Each row is a point. The window is the flat piece filled in between its corners: a triangle in 3 columns, a solid with four corners in 4, and so on. A path goes straight from each point to the next, and from the last back to the first. After which points does the path pass through the window?

Window (3 x 3)
[[-43 -48  10]
 [ -1  29  17]
 [ 15  12   9]]
Path:
(1): [  0 -11 -31]
(2): [ -5 -10  24]
(3): [-21 -42  19]
(4): [-66 -25  -7]
(5): [ 14  10 -19]
(6): [11 11 27]
(7): [29 20 29]
(8): [ 4 38 -4]
(9): [-30 -43 -22]
(10): [-30 -25  32]
(11): [25 15 46]
(12): [ 9 37 -6]
(13): [-46 -17 -23]
(14): [ 14 -29  39]
(15): [16 15 31]
(16): [14 63 -5]
Through the window after points: 3, 5, 9

Window (4 x 4)
[[ 17  18 -27  22]
 [ 34   1 -20 -35]
 [-13 -12 -32 -13]
 [-17  -3  55  53]]
Path:
(1): [-26  12  -3 -17]
(2): [-16  21  28  40]
(3): [ 28 -28 -11  25]
(4): [ -6 -46 -22   6]
(5): [-14  12 -18 -10]
(6): [-25  28  56  49]
(7): [ -4 -20  36  39]
(8): [ 15 -16 -47  10]
Through the window after points: 2, 4, 6, 8

Window (6 x 6)
[[-36 -29 -30   1  39   9]
 [ 64  15  22  48  -2  31]
 [-18 -12   7  33 -27 -24]
 [-38  38  -2  10  -4 -17]
 [ 40 -24  49  12 -62  18]
 [ 15 -25 -27  20 -18  33]]
Path:
(1): [  9  -2  14  14 -28 -14]
(2): [ 22  -8 -13   8 -51 -31]
(3): [-24  20  19  34  -2  22]
(4): [-50   3  -1  19   0  57]
(5): [  9 -17  -6  -3 -13 -52]
(6): [  2  16   6   0 -17 -16]
(7): [-8 -5 26 47  6 24]
(8): [-17 -10  16  49  -2  32]
(9): [  0   1   0 -18 -10 -43]
(10): [49 10 -9 17  1  6]
(11): [ 43   8  45  64 -13  41]
(12): [-16 -33  28  33 -30  45]
Through the window after points: 10, 12

Window (9 x 9)
[[  1  -8  17 -56 -41  -7  10  14  18]
 [  1 -56  51  20 -12  -2  46 -21 -15]
 [-42 -54  59  42 -16  -1 -32 -51 -65]
 [ 18 -14  35   4   8   6 -31  -1  35]
 [ 45   8 -44 -50  -4 -62 -13  37  22]
 [ 25   1 -35   0 -40  17   0   8 -16]
 [-22   6  -7 -22  26  -6 -13   4  30]
 [-25  18  17  12  22 -34 -55  56 -13]
 [ 25  55   0  66 -34 -14  -9 -45 -24]]
Path:
(1): [-33  -5 -33  22 -47 -16 -15 -18  20]
(2): [-34 -28  54  83 -64   9 -36 -36  12]
(3): [ 28 -26  16 -43  37 -13  34   7 -13]
(4): [  0   2  10 -47   5  -4   8  12 -13]
(5): [ -3 -18  21   6 -57 -15 -28   3  66]
(6): [-12  -2 -11  41  -8   4 -37  14  27]
(7): [-10  -1  30 -21   8  -3   5 -19  -3]
(8): [ 20 -17  29 -10   2   4  12   0 -31]
(9): [-41  10  -9  27 -29 -11 -37   6  35]
(10): [ -3 -28  16 -13 -23 -37  -4  51  35]
(11): [  1  -1  10 -33   7  11 -26 -21 -24]
(12): [ 10  12  26   3   5   3  -9  23 -37]
(13): [-14  -8 -36  -2 -26 -23 -30   3  31]
(14): [-17  -6   3   6 -13 -30   7  36  19]
(15): [ 18 -30  45  -7  -1   1  -4 -24 -33]
(16): [ 43  -1   0 -15  -8  10  -6  19 -13]
Through the window after points: 2, 4, 12, 14, 16
